Each row of a before or after table is a point. One or more steps were done to the points. Then noise was added and the rows were shuffled. The steps act on columns, c1 being the first. Write out the steps. A step turns or swaps two columns, mirrors them in a line or flattens them onto one, adds a multiple of one to another, or multiplies or shifts one. Angles are multiples of 10 degrees, from the lower column toward the higher: turns from -170 to 170, lines from 10 to 170 but not 90. Use the fewest steps. Two steps may share a column if one is a turn and the other turns, adds or multiplies; they go together, in the order done. Otherwise the lowest column goes first.

Before, 14 rows:
[[ 0.51 -0.54 -0.22]
 [-0.16  0.43 -0.05]
 [-0.10  0.08  0.16]
 [ 0.26 -0.01 -0.38]
 [-0.32  0.45 -0.25]
 [ 0.11  0.67 -0.15]
 [-0.13  0.46 -0.47]
 [ 0.17 -0.91 -0.30]
 [ 1.26 -0.76 -0.29]
 [ 0.58 -0.70 -0.14]
 [ 0.88 -0.51 -0.29]
 [-0.02 -0.09 -0.32]
 [-0.03  0.24 -0.29]
 [-0.21 -0.13  0.30]]
After, 14 rows:
[[-0.02 -0.09 -0.34]
 [ 0.01 -0.13  0.31]
 [ 0.00 -0.53 -0.22]
 [ 0.00 -0.72 -0.12]
 [-0.02 -0.89 -0.32]
 [ 0.00 -0.54 -0.30]
 [-0.01  0.23 -0.30]
 [ 0.00  0.44 -0.04]
 [ 0.01  0.07  0.19]
 [-0.02 -0.78 -0.29]
 [ 0.02  0.45 -0.23]
 [ 0.02  0.48 -0.46]
 [-0.02  0.66 -0.15]
 [-0.01  0.00 -0.38]]
Steps: multiply c1 by 0

Before (9 x 8):
[[ 0.16  0.39 -0.25  0.41 -0.24 -0.29 -0.15  0.57]
 [-0.10  0.33 -0.39  0.77  0.33  0.13 -0.32  0.23]
 [-0.88  0.20  0.78  0.75  0.13 -0.32 -0.17 -0.11]
 [ 0.18 -1.70 -0.20  0.78  0.02 -0.25  0.09  0.27]
 [ 0.40 -0.14 -0.22  0.28 -0.37 -0.02 -0.18 -0.28]
 [ 0.50  0.49 -0.17  0.29  0.31 -0.29  0.26  0.41]
 [-0.39  0.55  0.20  0.81 -0.31  0.22  0.21  0.10]
 [-0.15  0.06 -0.40 -0.98  0.13  0.00 -0.03 -0.24]
 [ 0.11 -0.34  0.57 -0.05  0.12  0.22 -0.42  0.32]]
After:
[[ 0.32 -0.02 -0.29  0.38 -0.40 -0.06 -0.33 -0.25]
 [-0.02 -0.03 -0.14  0.50 -0.12 -0.29 -0.15  0.61]
 [-0.19 -0.07 -0.39 -0.87  0.11  0.00  0.05 -0.25]
 [ 0.41 -0.03 -0.08  0.41  0.37 -0.26  0.14  0.37]
 [ 0.10 -0.10 -0.49  0.91  0.12 -0.27  0.05  0.33]
 [-1.01  0.14  0.73  0.83  0.12 -0.31  0.21 -0.13]
 [ 0.08  0.10  0.51  0.03  0.17  0.22 -0.46  0.34]
 [-0.14 -0.11 -0.29  0.88  0.40  0.15 -0.29  0.19]
 [-0.20  0.04  0.26  0.88 -0.26  0.19  0.31  0.15]]
Steps: add 0.5 times c6 to c1; turn c1 and c7 by -20 degrees; flatten c2 and c3 onto the line at 80 degrees; shift c4 by 0.10; turn c5 and c8 by -10 degrees
